Each row of a before or after table is a point. The points were changed in one or more steps. Then noise was added and the rows were shuffled. The steps act on how far a point lies along the listed directions, d1 being the first. What was done? A step turns or swaps two directions, mirrors them in a line or flattens them onto one, adds a multiple of one to another, or multiplies one. Angles are multiples of 10 degrees, from the lower direction toward the higher: turns from -170 to 170, lines from 10 to 170 but not 90. Use the fewest steps. Two steps may share a direction if one is a turn and the other turns, adds or multiplies; they go together, in the order done. Otherwise the lowest direction goes first.

Directions:
(1): [56  0]
(2): [ 0 56]
Before, 13 rows:
[[  1 -45]
 [ 53 -30]
 [ 28   1]
 [ 38  -3]
 [-26  12]
 [  3 -12]
 [ 38 -40]
 [-10   5]
 [ 21 -15]
 [  3 -17]
 [ 13  35]
 [ -8 -60]
 [ 36   3]]
After (13 x 2):
[[  9 -59]
 [  4 -15]
 [  2   6]
 [  6 -43]
 [ -3  17]
 [  4  -3]
 [  2 -38]
 [ -5  30]
 [  1 -19]
 [  8 -46]
 [  1 -10]
 [  1  -6]
 [  6 -12]]
Steps: flatten d1 and d2 onto the line at 100 degrees

Directions:
(1): [-10  14 -28 -53]
(2): [ 2 60 -1 16]
(3): [-54   3  29  -4]
(4): [-28  -8 -47  28]
Before, 9 rows:
[[-10 -17   0  12]
 [-19  23  -9   6]
 [-18  15 -25 -13]
 [ 51  30  -7   2]
 [-20   3 -13   2]
 [-12 -30   9 -12]
 [ 23  36  46 -30]
 [ -1  10  -5   9]
 [ 31  -5  12  -7]]
After (9 x 4):
[[-11   5 -14  12]
 [ 18  -5  15 -15]
 [ -6  13   1  32]
 [ 30  14  22  27]
 [ -9 -18 -13  -7]
 [-11 -10 -11 -38]
 [ 32  28  61  -2]
 [  1   1   1  19]
 [-10  29 -14  14]]
Steps: multiply d2 by 1.3; turn d1 and d2 by 60 degrees; multiply d3 by 0.4

Directions:
(1): [-25  48 -23 -39 -18  -6   9  43]
(2): [54 25  6 14 34 -8 40 25]
(3): [ 22 -23  -2 -40  18  60 -18  21]
(4): [ 31  21  34 -13  -7 -29 -60   7]
Before:
[[ 12  -5  -3   5  13  11   3  -1]
 [ 21   6  -2  -8  11  15  -7  16]
 [  0  33  -3  -7   1   0   2  23]
 [  7 -21  -7  -5  15  20   7   7]
 [  2  -3  -4 -12   2   9   3   8]
 [  8 -14   7  -4   7  25  -1  -1]
 [-14  17  11  47 -13 -59   6 -21]
 [ 19  -1   5  -7   8  12  -5  20]
 [  6   4   5  -9   7  11 -19  12]
 [ 22  14  15 -11  15  -2   4  14]
 [ 11   2  13   4   2  -1 -14  -9]
 [  2  -6 -10 -17   3  13   9  18]]
After:
[[ 10  23   9  -3  10 -14  16  13]
 [ 22  15  -2   1  13   2   6  17]
 [  4  14  -1  -7  10   9  -3  18]
 [ 18 -15  -1   5  21  11  12   7]
 [ 12  27  14   3   1 -13 -17   7]
 [ 17  10   1   0   7   1  11  22]
 [-60   6 -11  23 -33 -35  -1 -22]
 [ 16  -3   6  -5   5   2  -1   6]
 [ 10   1  -6  10  12   5  13   1]
 [ -8  12  -8  -5  -3   8  11   4]
 [ 26  -9  10  -3  10  -2  -4  11]
 [ 12  -4   2  -1  10  20  16   6]]
Steps: swap d1 and d4; turn d2 and d3 by -40 degrees

Directions:
(1): [-34 -18  57 -17  -1 -38  26  10 -29  31 -23]
(2): [-53   0   4  30  35   0  17  17  -7 -59  21]
(3): [ 21  -6  38  60  22 -11 -23  -9  12  32  40]
(4): [-35   4 -15 -31  40 -27 -32  -1  57  21  -3]
(5): [-29   1 -18  20   5  44  56 -21  20  45  -1]
Before:
[[  3   7 -30 -19  -9  42  29 -11  23  34  -6]
 [-25   5 -21 -40  -7  -7  -2   2  11  -6 -34]
 [ 31  17 -29   3 -18  25   7  10   8  -6 -10]
 [-40  -5  36  41  33  -6  -1   3   1  22  12]
 [ 31   3 -35  -2 -32  46  35  -8   2  52 -15]
 [-60   1  -8 -58  25 -13   8   6  25   6 -35]
 [ 23  17 -26  -5  -6  35   9 -12  15   6 -12]
 [ -8   9 -22 -40  -2   7  -4 -10  27  22  -9]
 [ 12  -6 -25 -19 -25  23  15   3   7   6 -10]
 [ -9   4  -2 -17 -10  -3  18   2 -11   8 -25]
 [-29  -8  28 -37  27 -55 -15  11  10 -11  -3]
 [ -7   4  -9 -22 -13 -12  -2   8  29   7 -11]
 [  8  -4  42  20   4 -21 -26  15   1  13  15]
 [ 13  12 -25  16 -14  43  23 -17   4  10  -5]]
After:
[[ -9 -11  33  -2  -7 -20   1  -6   1  46 -20]
 [ 11  -5  -5 -50 -33   5  39 -15  -8  31 -34]
 [-16   0  19  -6   7 -22   3   6  -9   5 -17]
 [  6   7  22  23  31 -12 -23  -2  21   6  15]
 [ 28  10 -22 -22 -33  16 -23   8 -30 -34 -23]
 [  4   5  21  31  26 -15 -31   7   8 -16  21]
 [ -8 -14  23  12  19 -21 -13  15  16   9  15]
 [  3   0  20 -15   7 -20 -28  -8  16  40   5]
 [ 13  -3  33   1  27 -33 -42  14  16   5  25]
 [ -2  -2  10  -7 -13 -14  -2   7  24  26  -7]
 [ -5  10  11  36  24  -7  -1  19  24  11  16]
 [-16  -5  17  16  48 -44 -50  32  23 -12  24]
 [ 19 -11  44 -41 -22 -27  -5  -5 -19  57 -35]
 [ -6  16 -37 -23 -18  26   7  11  15 -17 -13]]
Steps: turn d1 and d3 by 60 degrees; turn d3 and d5 by -160 degrees; mirror d2 and d4 in the line at 130 degrees

Directions:
(1): [ 22  -7  29  -6 -21  -5 -60  33  26  24   5  33  11 -14]
(2): [  9  -3  30 -35 -15  -3  25  -6  30 -21  -1   0  49  50]
Before:
[[  7  -4   8   3 -12  -7 -26  12  10   8  -2   9  -4  -9]
 [-11   4  10 -12   1   2  24   0   5 -15   0   0  19  34]
 [ 24 -10   9   9 -12 -11 -40  27  11  20   9  19   5 -19]
 [-11  -1 -25  28  11  -1   1  -6 -35  18   9  -8 -37 -16]
 [-11   7 -13   9  15   2   4  -6 -16  -2   6 -17 -25 -23]
 [ 14   1  23  -2 -13   7 -22  18  17  10   2  23  19   6]
 [  6   3   3   6  -3   2 -15   4  -8   4  -1   5   1   2]
 [ 18   0  31 -12  -7  -7 -16  20  29   1   4  24  23  10]
 [  6   4   9  -8 -18 -11 -14   8   9   4   3  13   8   1]
 [ -9  -7   1   9   4  -3   0  -8  -9  -5   0  -3  -9   0]]
After:
[[  9   3  14  -9 -22 -12 -24  14  15   8   5  18  11  -2]
 [ 21  -3  33  -2 -18   5 -40  27  24  17   3  33  23   2]
 [  4  -2  30 -15 -14  -3 -18  24  24   2   5  22  28  24]
 [  4  -3   4   4  -9  -6 -18   7   6   4  -4   5  -5  -7]
 [-24  11 -30  13  28   5  39 -25 -32 -16   3 -38 -32 -14]
 [ 32  -5  48 -15 -20 -10 -51  39  44  16   8  43  30   2]
 [  5   5   1   6   0   2 -10   1 -10   2  -1   2   0   4]
 [ 18  -9   2  10  -6  -9 -25  18   5  15   7  11   2 -15]
 [-13  -7  -4  10   7  -2  10 -12 -12  -9  -1  -7 -10   2]
 [-32   6 -54  33  32   5  58 -38 -60  -6   4 -40 -48  -2]]
Steps: add 1.5 times d2 to d1
